Each row is a point. Two turns around zero, p and q, are shown by what they do to some points. Where does a point land after both, in the order given? Backwards means that the second turn is done in reverse. Each puzzle has new turns, and all numbers are rounded.
In the rows, 128 means zero.

Turn p:
[130 120] -> [123 121]
[145 133] -> [143 119]
[100  91] -> [ 82 124]
[137 168] -> [164 148]
Turn q:
[ 86 125] -> [113  89]
[116 132] -> [119 119]
[150 147] -> [120 156]
[160 109] -> [159 149]
Where do these land?
p, then q: [83 90] -> [96 78]
p, then q backwards: [140 139] -> [133 113]
q, then p: [123 152] -> [116 149]
p, then q: [154 133] -> [151 140]
p, then q: [140 125] -> [140 129]

Turn p:
[142 147 128] -> [151 134 125]
[115 146  99] -> [144  95 127]
[132 107 131] -> [112 136 140]
[175  87 134] -> [117 168 175]
[117 135 119] -> [131 113 123]
[ 87 145 157] -> [113 121  78]
Turn q:
[118  77 128] -> [176 144 117]
[ 88 122 106] -> [156  91 131]
[161 148 127] -> [ 93 139 115]
[103 129 131] -> [141 114 144]
[165 149 136] -> [ 90 147 120]
[134 143 141] -> [112 133 139]
Where do these land?
q, then p: [ 93 155 128] -> [ 90 151 129]
q, then p backwards: [119 152 121] -> [111 115 112]
p, then q: [119  87 104] -> [159 137 164]
p, then q backwards: [158 121 163] -> [157 108 158]
q, then p: [150 125 124] -> [138 108 125]

Turn p:
[130 150 118 155] -> [113 154 144 115]
[115 137  96 156] -> [ 99 157 119 111]
[104  98 110 144] -> [ 99 135  97 143]
[128 138 138 126] -> [129 122 141 125]
[139 106 142 136] -> [135 132 127 156]
[165  98 146  96] -> [179 114 117 154]
[114 169 146  83] -> [140  82 152  91]
Turn q:
[143 138 147  93] -> [144  93 148 123]
[167 121 130 174] -> [157 161 102  95]
[ 97 118 143 105] -> [114 123 161 150]
[126 158 111 148] -> [104 128 103 107]
[108 106 109 120] -> [120 135 125 163]
Where do these land?
q, then p: [123 107 121 136] -> [122 143 143 118]
q, then p: [111 168  97 143] -> [ 96 111  91 108]
q, then p backwards: [ 99  83 149 110] -> [153 126 171 162]
q, then p backwards: [138 121 128 104] -> [133 121 148 112]
p, then q: [165 135 131 134] -> [142 114 126  95]
p, then q backwards: [154 111 161 144] -> [117  86 132 109]
q, then p: [106 172 109 124] -> [ 96 103  94 130]

Turn p:
[146 100 101  84 115 163] -> [ 96 183 114 109 108 140]
[130 161  95 137  97 126] -> [133 139  99 119 173 115]
[110 123 138 129 131 101] -> [120 102 129 146 130 138]
[162 112 151 134  97 145] -> [120 153 133 140 110  83]
[111 145 137 130 127 138] -> [149 122 112 131 124 131]
[139 122 133 103 165 123] -> [129 138 158 131 117 160]
[ 98 134 140 179 165  99] -> [149  59 150 120 136 131]
Turn q:
[113 102 118 158 136 142] -> [116 144 157 152 147 125]
[153 144 128 134 110 151] -> [116 134 135  89 131 129]
[109 127 128 141  95  93] -> [171 130 133 134 141 155]
[123 137 108 128 148 141] -> [121 123 144 131 116 103]
[116 154  76 108 137 163] -> [134 114 150 109 122  64]
[104 155 202 147 136 106] -> [142 182  99 142  84 168]
[158 101 134 141 129 119] -> [103 115 131 132 143 158]
[134 113 156  83 139 133] -> [110 122  76 134 129 119]
[143 119 101 111 122 104] -> [138  87 128 128 139 130]
Where do these land?
p, then q: [144 158  91  97  96 128] -> [128 118 155 126  78  94]
q, then p: [128 133 168 135 144 151] -> [148 124  90 126 152 135]
q, then p: [114 116 117 175 120 134] -> [171 121 142 145 111 119]
q, then p: [137 109 156 140  86 114] -> [157 156 134  94 116 146]
q, then p: [100 139 102  80 143 134] -> [ 85 113 153 139 164 121]
q, then p: [145 108 137 145 156 148] -> [143  94 100 128 118 135]
q, then p: [129 131 125 123 150  87] -> [108 129 124 112 117  91]

Turn p:
[123 137 160 135  77 145 122 126] -> [118 106 111 116 132 150 166 161]
[116  61  89 113 138 141  84 105] -> [107 187 148 165 177 131 104 149]
[ 80 128 107 129 141 112 152 110] -> [119  93 151 163 136 121 102 116]
[154 114 151 128 138 128 161 131] -> [106 132 120 102 116 139 130  95]
[122 126 132 104 137 133 122  96] -> [118 129 108 147 154 114 129 119]
[146 131  80 110 129 138 115 148] -> [139 159 156 123 126  89 131 141]
[129 174 138 163 116 128 134 116] -> [142  87 103 109 110 124 117 149]
[171 170 136 139 123  75 141 167] -> [154 128 116 113  45 120 139 116]
[111 117 154 145 124 152 129 123] -> [124 112 124 115 153 158 129 132]
[128 122 133 113 157 130 120 158] -> [155 148 142 126 133 133 134 102]
Turn q:
[114 148  93 142 150 104 145 147] -> [126 111 111 132 140 110 103  83]
[183  96 156 123 109 101  94 134] -> [116 111 163  84  93 155 167 135]
[120 160  99 114 132 154 126 122] -> [119 120  88 147 152 121 129 137]
[ 93 138  89 142 129 131 127 118] -> [138 122 104 124 155 101  97 130]
[139 137 114 140 152 134 149 143] -> [118 122 117 148 114 109 126 104]
[149 128 177 145 118 121 113 110] -> [151 153 145 109 110 139 167 132]
[104 148 106 107 132 117 165 116] -> [108 149 109 140 158 132  99 108]
[122 120 186 110 111 137  97 148] -> [160 123 162 140 123 171 154 153]
[110 114  94 124 166 133 142 112] -> [118 132  98 133 113 114  82 128]
[145  90 166 134  81 149 122 131] -> [127 137 184 123 120 127 157 170]
Where do these land?
p, then q: [136 151 157 147 142 107 119 168] -> [ 85 132 132 124 131 120 165 156]
p, then q: [140  66 110 113 141 147 113 127] -> [171 141  86 155 139 141 139 108]
q, then p: [125 163 151 129 139 155  92 129] -> [107 140 150  85 107 111 112 125]
p, then q: [121 132 124 153 151 162 136 147] -> [121 126 119 131 100 167 138 145]
p, then q: [136  91 111 152 132 106 153  96] -> [177 114 121 120 155 130 116 156]
q, then p: [146 146 123 104 104 116 165 107] -> [150  85 132 142 152 113 115 112]
q, then p: [110 140 146 127  68 110 134 126] -> [152 122 106 112 142 129 126  71]
q, then p backwards: [127 163 155 110 142 139 152 121] -> [128 101 151 101 134 106 101 125]
q, then p: [102 122 114 115 173 103  90 140] -> [110 182 128 123 154 117 132 163]
p, then q: [137 105  88 130  90 135 127 116] -> [163 113 149 150 150 144 117 103]

Turn p:
[120 156 102 131  90 129 133 125] -> [113  87 140 115 124 125 126 100]
[148 126 147 135 165 125 153 169] -> [135 164  99 126  84 140 120 141]
[147 138 154 161 155 141 159 145] -> [163 153 111 118  94 151 107 122]
[121 147 101 133 120 128 124  85] -> [126 118 172 119 145 121 127 103]
[ 82 130 164  64 106 120 119 129] -> [105 118  95 161 159 133 192 112]
[137 139 140 138 152 128 109 149] -> [144 146 111 133 112 103 121 130]
[140 125  86 137 122 105 128  97] -> [113 117 182 122 126 123 118 136]
[114 106 158 100  91 108 101 116] -> [125  99 119 171 161 128 157 144]
[152 105  92 118 119 162 115 109] -> [ 99 129 141 117 165 125  87 135]
[119 108 136 161 159 133 138 157] -> [155 148 108  99 109 130 127 156]
Turn q:
[ 88 100 154 114 112 120 178 176] -> [128 131 166 120 144  52 130 156]
[103 184 141 116  83  93 153 139] -> [ 95  74 100 112 124  74 135 119]
[165 113 116 135 159 136 141 105] -> [136 147 132 156 153 163 148 120]
[159 126 110 131 145 151 117 129] -> [134 159 119 142 133 152 122 109]
[142 116 108 108 110 137 100 119] -> [152 146 112 110 107 140 138 113]
[ 94 171 150 115 110 137 124 130] -> [112  91 129 129  95 101 108 113]
[143 153 158 130 124 113 108 132] -> [117 115  96 147 109 127 120 145]
[134 109 131 133 154 138 141 101] -> [136 130 154 148 138 153 143 130]
[143 104 104 125 170 117 104 109] -> [166 135 126 131 148 175 123 134]
[147 106 119 162 126 140  97  97] -> [119 150 130 117 113 183 139 137]
[ 89 126 116 139 116 126 145 171] -> [114 131 146  96 145  89 102 132]
Where do these land?
q, then p: [123 101 110 137 108 161 143 101] -> [137 133 119 145 136 166 143  90]
p, then q: [142 117 120 154  98 142 211 108] -> [145 170 164 147  58 126 127  99]
q, then p: [102 149 130 131 141 141 116 155] -> [137 118 131 148 147  93 135 141]
p, then q: [138 140 138  88 126 122 107 132] -> [104 107 141 108 149 146 121 136]
p, then q: [171 141 151 141 150 129 119 145] -> [103 133  86 105 114 149 123 125]
q, then p: [140 103 126 127 156 131 161 128] -> [160 158 124 128 103 134 122 120]
q, then p: [100 142  85 121 129 114  94 114] -> [ 92 145 129 147 174 125 110 134]
p, then q backwards: [120 127 150 135 129 121 136 103] -> [135 110 121 116 147 132 132 109]
p, then q: [116 132 142 116 116  91  65 167] -> [114 130 114  87 189 120 143 166]
